Each point is reached from the start by the listed moves, each made once or not at all, plus a little noise. Say if it took an odd or an even number of moves. Then give how often each move was made.
In the rows, 128 means zero.

Moves:
(1): [142  66  73 154]
(2): [149 146 134 147]
Start: [111 154 159 103]
Points:
[138 167 165 124] -> odd (0, 1)
[109 157 158 101] -> even (0, 0)
[121  91 105 133] -> odd (1, 0)

Moves:
(1): [ 79 134  97 119 101  86 130]
(2): [127 150 133 162 100 116 105]
(3): [135  94 143 129  95 120 100]
(4): [133 129 135 138 157 120 122]
(5): [131 125 101 107 118 140 130]
(6): [128 112 115 152 127 137 145]
Start: [110 158 132 130 113 118 140]
Points:
[ 69 145  67 135 104  87 154] -> even (1, 0, 0, 1, 1, 1)
[124 124 151 143 111 100 106] -> even (0, 0, 1, 1, 0, 0)
[113 156 103 111 103 129 142] -> odd (0, 0, 0, 0, 1, 0)
[ 71 134  80 161  14  77 109] -> odd (1, 1, 1, 0, 1, 1)
[ 74 131  94 111  71  71 113] -> even (1, 0, 1, 1, 1, 0)

Moves:
(1): [123 115 135 124 131 121 151 133 138 152 140 159 142 138]
(2): [105 114  82 147  91 141 155 127 181 122 144 133 153 104]
(3): [126 140 127 122 105 143 128 134 125 140 113 131 114 136]
(4): [102 128 147 129 121 116 142 137 115 124 125 120 107 124]
(5): [109 145 113 129 130 168 131 126 162 183 138 156 147 125]
(6): [132 147 140 140 113 144 136 145  94 133 152 113 135 128]
(7): [148 148 120 141 127 115 124 123 140 137 118 113 138 123]
(8): [138 129 122 113 147 132 139 119 154 116 133 122 111 121]
(9): [124 131 136 112 112 119 127 100 138 115 129 118 132 134]
(10): [120 146 107 118 134 113 139 110 149 127 147 128 142 145]
(11): [133 116 141 118 117 119 105 161 116 123 127 131 141 131]
Start: [118 112  89 121 131 126 143 130 129 137 135 123 131 145]
Points:
[ 89 126  46 117  48 154 168 136 236 212 146 169 198 141] -> odd (1, 1, 1, 0, 1, 0, 1, 0, 1, 0, 1)
[114 135  48 113  79 103 193 126 217 139 201 116 202 147] -> even (1, 1, 0, 0, 0, 1, 1, 1, 1, 1, 1)
[ 56 142  44 108  51 126 190 128 244 210 162 160 193 157] -> odd (1, 1, 1, 1, 1, 0, 1, 0, 1, 1, 1)

Moves:
(1): [125 126 141 128 124 112 135 135 133 120 112 118 118 128 133 135 145 132
 141 118 128]
(2): [138 130 118 126 132 133 128 126 139 129 131 122 122 128 133 130 120 111
 124 134 120]
(3): [121 127 135 127 131 120 132 119 128 134 126 110 127 132 134 125 128 132
 128 125 126]
(4): [133 123 115 133 120 131 127 132 131 127 136 122 134 142 134 130 121 122
 124 122 136]
(5): [130 116 132 146 127 133 125 130 119 118 117 131 126 123 126 118 134 139
 119 129 136]
(6): [129 121 126 131 122 128 134 136 126 119 122 129 135 124 117 126 133 133
 121 126 130]
(7): [136 122 130 123 125 141 127 135 126 126 119 131 130 125 120 126 127 139
 123 141 135]
(8): [131 126 123 121 127 127 121 120 127 140 130 132 120 124 132 132 122 123
 139 134 111]
(9): [128 124 126 124 131 125 129 115 133 123 135 128 113 135 129 117 124 122
 140 130 120]
(10): [126 116 147 130 117 125 124 122 136 120 130 134  96 131 130 131 144 134
 132 143 117]
(11): [132 132 126 131 128 134 128 134 126 135 137 128 129 128 116 131 126 122
 136 128 129]
(12): [128 120 136 125 138 121 128 131 129 123 129 133 117 127 127 126 121 130
 131 123 110]
(13): [115 112 134 133 132 118 133 130 127 118 117 127 130 132 130 131 132 138
 129 138 130]
(14): [119 111 133 112 135 126 134 125 118 107 143 125 119 132 129 125 140 127
 144 134 124]
(15): [121 137 124 121 119 136 132 121 115 142 137 136 103 130 141 131 114 123
 129 140 115]
(16): [130 130 125 129 138 120 139 138 132 144 125 116 148 138 140 120 139 111
 127 122 142]
(17): [123 118 144 124 120  99 128 128 116 129 127 111 126 112 128 124 129 133
 138 131 138]
(18): [120 133 132 141 120 116 136 140 139 120 134 118 135 116 136 125 135 137
 136 110 130]
Start: [128 138 126 143 110 122 130 129 122 116 123 134 111 137 133 119 131 136
 128 128 129]
Points:
[114  92 153 159 128  70 147 134 109 103 105 113 100 134 145  87 142 142
 148 131 140] -> even (0, 0, 0, 0, 1, 0, 0, 0, 1, 0, 0, 1, 1, 0, 0, 1, 1, 0)
[109  91 143 112 116 108 134  94 120  98 152 148   7 156 160 113 125 120
 172 180  55] -> even (0, 1, 0, 0, 0, 0, 0, 1, 1, 1, 0, 1, 1, 1, 1, 0, 0, 0)
[116 100 114 136  95  79 164 137 112 116 161  93  93 144 165 104 127 102
 179 143 119] -> even (0, 1, 0, 1, 0, 1, 0, 1, 1, 0, 1, 0, 1, 1, 1, 1, 1, 1)
[113  93 140 157 102  93 152 126 139 104 119 105  96 176 153  97 154 135
 134 135 131] -> odd (0, 0, 1, 1, 0, 1, 0, 0, 1, 1, 0, 0, 1, 0, 0, 1, 0, 0)

Moves:
(1): [138 136 113 130 134 131 124 120 142 125 135 120 129 137 142 118 149 121
 128 114 135 150 117 138 123]
(2): [115 126 114 128 102 117 114 112 136 148 130 123 116 121 121 127 125 111
 135 139 113 128 130 100 112]
(3): [103 129 124 139 130 140 129 116 142 131 127 116 122 103 113 134 127 128
 123 121 118 140 126 107 122]
(4): [127 143 125 123 149 131 133 126 132 130 144 142 120 138 143 119 126 131
 138 131 112 128 115 129 135]
(5): [116 136 138 132 128 125 121 129 120 130 123 121 117 125 123 128 121 120
 136 137 121 124 120 115 140]
(6): [132 133 128 139 126 133 137 119 117 130 126 113 118 123 136 123 122 116
 129 150 132 136 134 117 119]
(7): [130 135 130 135 131 126 136 123 141 133 123 133 115 123 142 106 134 108
 135 116 133 131 120 129 118]
(8): [136 139 128 123 128 122 122 140 133 128 129 117 128 127 126 136 133 132
 125 129 136 127 126 117 112]
(9): [ 97 127 132 132 142 124 148 138 129 125 129 138 134 120 115 115 123 128
 116 111 120 142 119 120 139]
(10): [102 123 127 130 149 132 121 127 148 139 128 127 131 147 129 110 138 146
 110 108 101 135 118 127 130]
(11): [125 139 147 125 137 124 156 136 115 129 130 134 141 119 111 137 133 155
 127 108 146 129 137 129 128]
(12): [140 124 137 124 129 126 140 148 127 125 133 129 124 121 125 126 107 150
 121 129 123 126 132 133 150]
(13): [159 135 140 137 135 142 121 156 130 158 116 133 135 143 119 122 138 145
 125 134 122 133 131 141 114]
(14): [127 128 123 130 122 115 132 132 135 126 132 135 126 141 120 143 126 125
 123 113 114 121 122 127 124]
(15): [142 142 140 134 117 129 112 136 141 119 119 141 123 147 137 126 137 137
 136 149 118 129 126 113 134]
(16): [119 128 141 143 133 134 136 132 106 130 117 127 132 115 133 125 133 136
 136 130 120 137 111 114 133]
(17): [124 118 114 131 122 119 123 110 132 102 109 126 141 130 116 127 120 139
 117 109 134 124 132 142 130]
(18): [108 134 129 126 128 145 136 123 111 120 124 129 115 113 136 123 124 125
 132 115 136 132 118 123 135]
(19): [126 111 134 144 124 139 122 123 122 129 122 124 131 132 117 112 137 140
 124 138 123 134 129 135 117]
(20): [123 137 150 132 103 125 114 117 130 116 123 124 141 119 110 137 121 144
 120 133 124 123 137 129 120]
(21): [134 127 116 142 117 136 121 119 143 118 125 122 130 127 133 116 128 130
 122 131 139 127 118 134 136]
(22): [124 139 135 150 127 128 145 131 109 147 145 135 122 102 135 120 136 130
 136 130 130 138 152 132 109]
(23): [122 125 131 150 122 127 127 125 126 108 129 120 144 124 124 144 120 140
 131 121 139 150 125 108 117]
(24): [141 132 125 120 134 125 144 149 126 130 133 123 134 133 127 131 131 118
 135 117 131 124 131 106 122]
Start: [132 129 121 135 128 144 137 127 113 134 127 117 104 102 127  93 139 134
 128 131 135 135 135 136 111]
Points:
[ 71 160  87 223 159 176 181  91 116 107 138  87 104  71 149  63 153 155
 123  57 114 211  90  76  84] -> odd (1, 0, 1, 1, 0, 1, 0, 0, 0, 1, 0, 0, 0, 1, 0, 1, 1, 1, 0, 0, 1, 1, 1, 1)
[135 152 107 193 103 155 138 119 114 100 113 113  93 109 133  58 167 138
 136 105 135 156 120 122 102] -> even (1, 0, 0, 0, 1, 0, 0, 0, 0, 0, 0, 0, 0, 1, 1, 0, 1, 1, 1, 0, 1, 1, 0, 1)
[125 175 150 249 122 164 175 147 101 110  91 119  87  74 142  34 137 165
 130 102 131 214  92 103 112] -> odd (1, 0, 0, 0, 1, 1, 1, 0, 1, 0, 0, 1, 1, 1, 1, 1, 1, 1, 0, 0, 1, 1, 1, 0)
[ 43 140 113 200 178 173 170 116 129 106 145 103 109  61 110  42 141 207
  93  51 105 224 109 111  95] -> even (1, 0, 1, 1, 0, 0, 0, 1, 1, 1, 0, 1, 0, 0, 0, 0, 1, 1, 1, 0, 0, 1, 1, 0)
[ 76 148  99 191 117 130 195 109 118  92 107 111 123  71 112  69 148 134
 127  20 160 192  79  71  93] -> even (1, 1, 0, 0, 0, 0, 1, 0, 1, 0, 1, 0, 0, 1, 0, 1, 1, 1, 0, 0, 1, 0, 1, 1)
[ 81 180 127 193 137 138 194 148 117 177 110 105  87  79  96  39 150 143
 111  60 123 164 123  79  59] -> odd (0, 1, 0, 0, 1, 1, 1, 1, 1, 1, 1, 0, 1, 1, 0, 0, 1, 1, 0, 0, 1, 1, 0, 1)
[ 82 158 127 199 135 155 156 122 133  95  88  89  99  93 131  86 147 150
 123  73 111 182  89  32  73] -> even (0, 0, 1, 0, 0, 1, 1, 1, 0, 1, 0, 0, 0, 1, 1, 1, 1, 1, 0, 0, 0, 0, 1, 1)
[ 62 175 155 181 160 183 176 128 136 148 122 120 109  89  83  63 136 200
  84  79  92 172 102 112 106] -> odd (0, 0, 1, 1, 0, 1, 0, 0, 1, 1, 1, 0, 1, 1, 0, 0, 0, 1, 0, 1, 1, 0, 0, 0)
[122 160 134 188 161 117 208 162 116 121 136 106 133  86 122  82 162 198
 116  19 141 191 122 103  71] -> even (1, 0, 0, 0, 0, 0, 1, 1, 0, 1, 1, 1, 0, 1, 0, 1, 1, 0, 0, 0, 0, 1, 1, 1)
[ 28 167 169 247 110 167 167 104 105 169  81  89  94  31  58  32 152 188
  95  80  91 190 112  70  45] -> even (0, 1, 1, 0, 1, 1, 1, 1, 1, 1, 1, 0, 1, 1, 0, 1, 1, 1, 1, 1, 1, 1, 0, 0)
